Rows are points. Two turns around zero, p and q, are shown by what they do to some points. Write where each new point lands after one turn and then the other. Backwards means that the second turn is done in reverse. Each puzzle has new turns, and all numbers are rounded.

Turn p:
[ 24 -23] => [ 18 -28]
[-7  0] => [-7  2]
[14 37] => [22 33]
[-31 -15] => [-34  -7]
Turn q:
[10  9] => [13  5]
[24 11] => [26  1]
[-21  26] => [-10  32]
[ 18 -41] => [  1 -45]
[-30  -6] => [-30   6]
Where do these land?
q, then p: [-51  -8] => [-46  23]
q, then p: [10 36] => [29 24]
q, then p backwards: [ 11 -14] => [  9 -15]
p, then q: [12 -9] => [  5 -14]
q, then p: [18 -6] => [ 11 -15]

Turn p:
[-18  -6 -14] => [  4 -22  -7]
[-18  -3  -9] => [  1 -18  -9]
[-11  18  39] => [-31  22 -23]
[ 5 19 32] => [-19  29 -13]
[ 22 -46 -31] => [ 18 -26  51]
[ 21  18 -17] => [28 16  1]
Turn q:
[ 9  6 19] => [-3  8 20]
[-32 -39  18] => [ 48 -23   6]
[  2   3 -26] => [-10   1 -24]
[41  3 11] => [-9 40 13]
[-20  26 -22] => [-26 -25 -15]
Where do these land?
p, then q: [-57 -18   7] => [ 43 -22 -37]
p, then q backwards: [13 18 14] => [25 -5 -5]
p, then q: [11 13  8] => [-19  -3   2]
q, then p: [11 15 13] => [-16   4 -15]
p, then q: [  9 -15  11] => [  4 -12  16]
q, then p: [ 13 -13 -54] => [ 52 -21 -11]

Turn p:
[  8 -11 -20  23] => [ 16 -24   7  16]
[-16  -6 -28   3] => [ -3 -31  -7  -6]
[  5   3  35 -67] => [ -3  54 -15 -51]
[ 13  15 -53  12] => [ 19 -36 -35  21]
[-16  13  24  11] => [-27  13  11  10]
[-3 -9 18  7] => [-4  8 20  0]
[ 9 -6 25 10] => [ 2 18 21  8]
Turn q:
[-29   3   8 -17] => [-12  18  26   6]
[-9 26  5 48] => [55  4  5 -1]
[  5 -20  14  27] => [ 17 -14 -10  27]
[ 19  20  10 -13] => [ -4 -20  10 -23]
[  9 -18   3   9] => [  0 -10 -13  15]
[  4 -11 -40 -54] => [-57  23 -18 -24]
Where do these land?
p, then q: [-36 -14  10  12] => [-10   6  27  29]
q, then p: [  8 -15   0  11] => [  9 -16   3   7]
q, then p: [ 33 -31 -39  28] => [ 26 -52 -31   5]
q, then p: [11 36 21 -3] => [ 14  28  14 -26]
q, then p: [ -3  41 -16   0] => [  7  31 -25 -19]
p, then q: [-27 -24  -1 -33] => [-45   6  19  -3]
q, then p: [ 12   7  25 -16] => [ -3   5  26 -19]

Turn p:
[-21   6 -22  19   0  19] => [  8  22  18  16  16 -17]
[ 30  -4 -31 -39  16  21] => [ -1  32  18 -23 -14  45]
[ 0 15  2 27 -3 -6] => [ 15  -9  -1  -3  18 -19]
[ 21  -4  20 -37  27  15] => [  5  -8  12 -11 -43  32]
[  3 -10  -1  10  39 -36] => [ 25  11 -40 -11 -21 -11]
[  6  17  34 -20 -31 -27] => [-14 -49 -20   5  11  21]
[-31  35 -41  26 -24  10] => [ 14  22  16  27  59 -11]
[-34 -31  25   6   1  -1] => [-21  -5  -9  28 -25 -29]
[ 25 -23  14   8 -25   5] => [-31 -16   6 -26   0 -11]
Turn q:
[-17 -31   9 -19 -15 -25] => [ -9  27  29 -18 -17 -17]
[ 16  33  17  12 -13  49] => [  5 -43 -44  17 -16  -5]
[ 14  19 -35  22  -8   5] => [ -3 -17 -20  -7  40  -1]
[  3  -8  14   9   7 -31] => [-6 -3 33 -7 -2 14]
[ -5 -55  18 -16  22 -10] => [-25  44  22   4 -29  17]
[ 11 -23  15 -29  -4  -5] => [ -4  20   2 -20 -30   6]
[-33   4 -21  20  -7 -11] => [ -1   1  18  13  30 -26]
[ 11  60 -16   0  17  28] => [ 43 -28 -39  17  22  12]
Where do these land?
p, then q: [-18 -35 -38  22 -12 -16] => [43 -4 21  8 38 -2]
p, then q: [-15  19  24  11  35 -23] => [-32  -6 -10 -37  20  13]
q, then p: [-3 30 25 22 -8 38] => [-30  26 -15 -20   9 -35]
p, then q: [ -7 -30  16 -21  19 -11] => [ -8  -7  -7 -13  15 -40]
q, then p backwards: [  1  -3 -23 -26 -22   6] => [ 12 -15 -17  25  11 -19]
p, then q: [ 37   1 -44 -33 -14  39] => [ 41 -10 -27  37 -47  -6]
p, then q: [-19   7  14  11   5 -33] => [-20   9   1 -13  33   9]
p, then q backwards: [24 11 25 14 -3  0] => [ 11  23   9   6 -24 -14]
